Each row of a before or after table is a point. One or more steps were done to the points. Then noise was added and the rows were shuffled. The steps act on columns, c1 being the first. Name the steps. A step turns or swaps two columns, mirrors them in a line or flattens them onto one, adds a multiple of one to another, or multiplies or shifts one. Angles are multiples of 10 degrees, from the lower column toward the higher: turns from -170 to 170, lines from 10 to 170 but not 90. Use the fewest steps. Two steps may share a column if one is a turn and the other turns, adds or multiplies; they go together, in the order done. Otherwise the lowest column goes first.

Before, 8 rows:
[[ 29  15]
 [-44  10]
 [ 85 -41]
 [ 69  16]
 [-17  21]
 [-36  17]
 [  6 -18]
 [-18  30]]
After, 8 rows:
[[ 15  14]
 [-17 -31]
 [-48  52]
 [ -7 -24]
 [-30  16]
 [ 12 -45]
 [ -5  93]
 [  2 -38]]
Steps: turn c1 and c2 by 120 degrees

Before:
[[ 18 -38  18 -75]
 [  2   8  40  19]
 [-42 -21  17  -8]
 [-26   2 -13 -35]
 [-26 -14  28  19]
 [-52 -95  27  28]
 [ 35   4   5  26]
 [-18 -28  24 -25]]
After (8 x 4):
[[-57  27  -9  35]
 [-23  37  22  73]
 [-65  16 -35  -2]
 [-92  94 -36 -12]
 [-39  -7 -45   3]
 [ -5  -5 -19 -18]
 [-83  22 -10  17]
 [-66  -2  28  24]]
Steps: shift c1 by -40; multiply c2 by -1; turn c3 and c4 by 150 degrees

Before:
[[ 17 -29   0  -3 -13 -43]
 [ -6 -28 -46 -30 -25 -43]
 [ 95 -16   7 -13 -20 -13]
 [-14  28  12 -57 -14 -31]
 [ 25  -8  14 -58 -32 -47]
 [  0 -30  25 -57   2 -16]
 [-13  14  29 -34 -27 -12]
 [  7  19 -19  -9 -27  25]
 [  9  72  24  44  27  31]
 [-15 -29 -37   0  14  25]
 [ -5  24  -9 -54  31 -33]
 [ 26 -27  24  -3  -8  -6]
 [-13  29  32  10  16 -45]]
After:
[[-12 -24  13  13 -13 -43]
 [ 10  42   3  42  31 -34]
 [-14  25 -28  27 -26 -12]
 [ -1  44 -19  42 -14 -31]
 [-15  24 -30 -20  16 -45]
 [-35 -24   4  12  -8  -8]
 [-24  54  -8 -66  28  31]
 [ 39 -27  14  10  14  24]
 [-28  12  10  58 -29 -48]
 [-65 -10  69  18 -19 -12]
 [  9  21  18   3 -27  25]
 [-19 -10 -17  63   1 -14]
 [ 42 -15  25  37 -24 -44]]
Steps: turn c1 and c3 by 130 degrees; mirror c2 and c4 in the line at 170 degrees

Before (8 x 8):
[[ 13 -30 -86  -2 -36 -58 -55 -25]
 [-57  33 -22  -8   7 -25  14 -30]
 [ 23 -16  -2 -27 -12  39  42   4]
 [-32 -38 -52  58  22  38  -5  26]
 [-52 -18  24 -19  27  45 -74 -12]
 [ -5  44 -20  78  30 -59  29  62]
 [-10 -34  27 -12 -51  -5  33 -14]
 [ -6 -49  14 -42  54   1 -19   9]]
After:
[[-30  17   3 -12  58 -17  32   2]
 [ -7  54 -33 -17 -12  -4 -72 -50]
 [-30  37  37  59 -45  34  -2 -35]
 [-49  16 -39 -45 -39  12 -21   0]
 [ 43  -7   2  79 -38  48  27  70]
 [-21 -19   9 -30   8   8  43 -39]
 [-30  -9  94  -5 -14 -35 -54  55]
 [ 41  50  15  -6 -20 -29  11  18]]
Steps: turn c1 and c2 by -100 degrees; turn c3 and c5 by 150 degrees; turn c6 and c8 by -80 degrees

Before, 8 rows:
[[ 47   3 -13 -24 -12  37  -5  -2  -7   8  15]
 [  6  19   9  48  16 -16  -2   9  18 -21  25]
 [-20 -17 -17 -11 -11  40   0  28  -1 -22  30]
 [  2 -15 -20  -8  21   1   4  -3   1 -30   6]
 [-25  10  18 -31  -4 -16  -8  29  42  12  19]
 [ -1  -5   9  29 -45 -52   2  -3  16 -28  33]
 [-18  -6  40 -13  -8  38 -23  20  -4  -6 -95]
 [-15  49 -17 -18   3  38 -33   9   5  -4  24]]
After:
[[-24  10 -14 -30 -10 -16  14  29  42 -11  20]
 [  8  19  -8  47  26 -16   4   9  18   0  25]
 [  7 -15  18  -9  35   1 -11  -3   1  -6   6]
 [ -7  -6 -30 -13  -2  36  35  19  -3 -19 -95]
 [-11  49  27 -18   5  38  25   9   5 -10  24]
 [  0 -17  16 -12   6  40  -6  28  -2 -32  30]
 [ 31  -5  -9  29 -16 -52   1  -3  17 -39  33]
 [ 37   3  14 -24 -14  37   0  -1  -7  29  16]]
Steps: turn c5 and c10 by 40 degrees; turn c1 and c10 by 40 degrees; turn c3 and c7 by 160 degrees

Before:
[[-17  28 -54 -42  -4 -17 -24 -46 -20  27 -11  22]
 [ 41  73 -63 -33  20  18 -20  -7 -23  24 -14   3]
 [-31  -2  57  -3   5  16 -23  -2   4   8 -65 -50]
 [-10   2 -35 -54   8  22 -15  18  -7  32 -51  11]
 [-14  10 -57  -8   9  24 -25   0 -46 -10  10  30]
 [ -6 -10  31 -75  15 -10 -18  -7  -1 -41  13  -3]
 [ -1  23 -31 -37  33  35  23 -34  -8  38  -4  17]
 [-40 -42  27 -27 -17 -17  16  15  48 -34  -7 -55]
 [  9  11  18 -41   7   5  61 -19 -66  12 -95 -58]
 [  1 -68  33 -26  14 -54 -19  14  -1  -8  32 -18]
 [ 18   9 -20 -31 -39  15 -18 -12  -4  17  16  42]
 [-63 -43  37 -50 -35 -14 -25  28  14  14  61 -41]]
After, 12 rows:
[[ 44 -43  44 -21 -61 -13  13  16 -35 -17  -8  -3]
 [-25  29  -8 -40 -11 -22 -14 -45  57   8   9   0]
 [-37   9  -4 -34  17  21 -21 -14  21   8   8  50]
 [-17  23   2 -32  17  34  17 -36  29  19 -13 -37]
 [-17  -1  -2 -48  -8  17  11  18  33  12  -2  -7]
 [ 54  12 -68 -40  -7   0  85 -23  -5   5 -54  -7]
 [ 16 -46  11 -47 -79 -17 -42  23 -44   2  28   6]
 [ 32  -3  -2   0 -47  16  11  -4 -50   1  -9 -18]
 [  9  71 -11 -40  45  19  -7  -9  63   3   5  -9]
 [  5 -10 -10 -78  -9   1 -15 -11 -31 -11  15 -19]
 [ 22 -66  -7 -30   1 -52 -29  15 -37  -7  20 -16]
 [-32   8 -39  -6   4  26 -26  -5  64  -5  16  -9]]
Steps: turn c1 and c12 by 70 degrees; turn c5 and c12 by -70 degrees; turn c3 and c9 by -100 degrees; flatten c7 and c11 onto the line at 150 degrees; multiply c10 by 0.4

Before (14 x 18):
[[-13 -18 -13  17   2 -19  -9 -17  15  -6 -44  -5  -3  -3   4   0  15  -8]
 [ -5 -18 -12  21   4 -14 -11 -11 -12  -8  -6  -7   1   0 -17 -82  -4 -13]
 [ -2   6   4  17   6 -17  20 -10  -6  32   8  -4  -4 -11  -9  -2 -23  -2]
 [ -7  -9 -12   0  -3 -10  -8   6   5   7 -13  -2  -1  -1 -17  -6 -25 -12]
 [-17   0 -13  15   2   0   6  -8 -10 -11   9   6  -1   3  -5  11 -22  -9]
 [  9 -13  11   3  13  20  32  -9  -8   4  16  -5   4   4 -20  11  -6  -5]
 [  5  -6  -9  -2   8 -10  -3  -3  28  -4  22  -1  -6  13  -1 -14  -7   1]
 [ -6 -19 -12  10   0   9 -11 -12  -5  -5  19  -7  13   6  26   0 -14 -18]
 [-16  -2  25   3   1   4 -10 -19  -7   8  17   5   6   5   7  18 -19   0]
 [ 29  -2 -14   1 -19  -8  -7 -10   1  -8  19  -1  -4   0   4  11   6  -1]
 [ -4  -9 -11  12 -54 -12  23  -5  -9  19   6   8  -8  -1 -20  18  14 -13]
 [  5  -3   5  10 -12 -20  32   1   0  -6 -36  -8  10  24   2  19  -8  -6]
 [-11   7   4  17  -5  20  -6 -11  24   3  12  -3  13  -9 -17  11  -8  -7]
 [  5   0  -2  14  11 -15 -10   2   4  21  11  22   8  -4   7   8  -2  -2]]
After (14 x 18):
[[ 29  -2 -14   1 -19  -7 -10 -10  -4  -8 -10   0  -6  -1   3  -9  -2   9]
 [ -5 -18 -11   5   4 -14 -15 -12  38  -9   1  21   3  -3 -17  72  -1 -95]
 [  6   1  -3  20  10 -15 -13   4  -7  22  28   6   2  18   6  -6   8   6]
 [ -5 -19 -12   4  -1   8 -13 -13   4  -4  19  10  15 -10  27  -2  10 -18]
 [ -4  -9 -11  10 -55 -10  30  -5   2  18 -74   9 -15   7 -20 -21  -6   5]
 [-11   7   3   1  -5  19  -8 -10 -27   2   6  20  10   6 -18  -2  11   4]
 [-16  -1  25   8   1   4 -13 -20   1   7  18  -1  20  -1   6 -19   2  17]
 [-16   0 -13  14   2   1   9  -9   7 -11  12  10  21   2  -5 -13  -4   2]
 [ -7 -10 -11  -2  -3 -10 -11   6  -2   7 -20   0  24  -1 -19   7  -6 -18]
 [-12 -18 -12   2   2 -19 -11 -17 -16  -7 -41  18 -16  -1   5   6   0  -8]
 [  8 -14  11  -1  13  20  41 -10   4   5  36   4   6  -8 -20 -12   3   5]
 [  4  -5 -10   5   9 -10  -5  -4 -21  -3  34  -5   7 -10   0  22  -7 -13]
 [  6  -3   4  12 -15 -22  42   0  -7  -6 -53   4   9 -23   4 -17   9  13]
 [ -2   8   4   1   5 -17  27 -11   6  31  16  19  22   6  -9  -1  -7  -4]]
Steps: turn c12 and c14 by 140 degrees; turn c4 and c12 by 60 degrees; add 1.5 times c5 to c11; multiply c7 by 1.3; add 1 times c16 to c18; turn c9 and c16 by 160 degrees; turn c13 and c17 by 80 degrees
